Every row gives one point. Examples show where two turns around zero, p and q, send a point. Write where each new point lands after one turn and then the other. Backwards means that the second turn is done in reverse. Each puzzle has new turns, and all numbers are rounded.
In the rows, zero is written as 128.

Turn p:
[132 143] -> [135 114]
[141  90] -> [ 94 149]
[121 169] -> [160 101]
[119 109] -> [123 148]
Turn q:
[140 143] -> [113 140]
[123  85] -> [171 124]
[122 155] -> [101 122]
Where do these land?
q, then p: [116 133] -> [124 140]
p, then q: [164 147] -> [166 113]
q, then p backwards: [104 104] -> [125 162]

Turn p:
[111  90  88] -> [178 101 139]
[143 124 148] -> [111 136 145]
[151 152 141] -> [108 158 124]
[107 147 135] -> [114 118 104]
Turn q:
[144 144 156] -> [107 120 156]
[171 109  98] -> [ 96 163  99]
[113 146  99] -> [134 106  99]
[110 108 166] -> [153 139 166]
[128 122 136] -> [131 133 136]
[102 139 113] -> [147 108 113]
Where do these land?
p, then q: [139 131 100] -> [ 98 125 123]
p, then q backwards: [116 112 131] -> [119 144 136]
q, then p backwards: [147 121 116] -> [134 149 136]
q, then p: [125 186 164] -> [112  80 174]
p, then q backwards: [143  96 115] -> [107 119 158]
p, then q: [ 99 122 142] -> [151 151 123]

Turn p:
[123 138 109 145] -> [141 152 123 129]
[127 160 146 161] -> [116 151 109 166]
[ 86 103 103  92] -> [137 130 184  94]
[156 114 150 137] -> [110 109  99 125]
[148 125 133 105] -> [136  98 125 126]
Turn q:
[115 118  89 113] -> [115  93 142 149]
[141 101 118 123] -> [124 125 115 157]
[140 168 126 124] -> [131 146 164 115]
[124 146 152 114] -> [112 146 131 105]
[114  97 100 134] -> [131  92 115 150]
[134 139 184 159] -> [153 167 101  91]
Where do these land?
q, then p backwards: [118 155  90 124] -> [108 127 134  85]
p, then q: [148 113 141 147] -> [121  98 139 136]
q, then p: [106 149 158 115] -> [139 110 167 135]
q, then p: [127 106  95 109] -> [100 155 121 109]
p, then q: [114 144 135 133] -> [144 131 128 112]
p, then q: [161 151 109 126] -> [149 136 138 165]
p, then q: [123  79 168 142] -> [ 91  81 119 105]
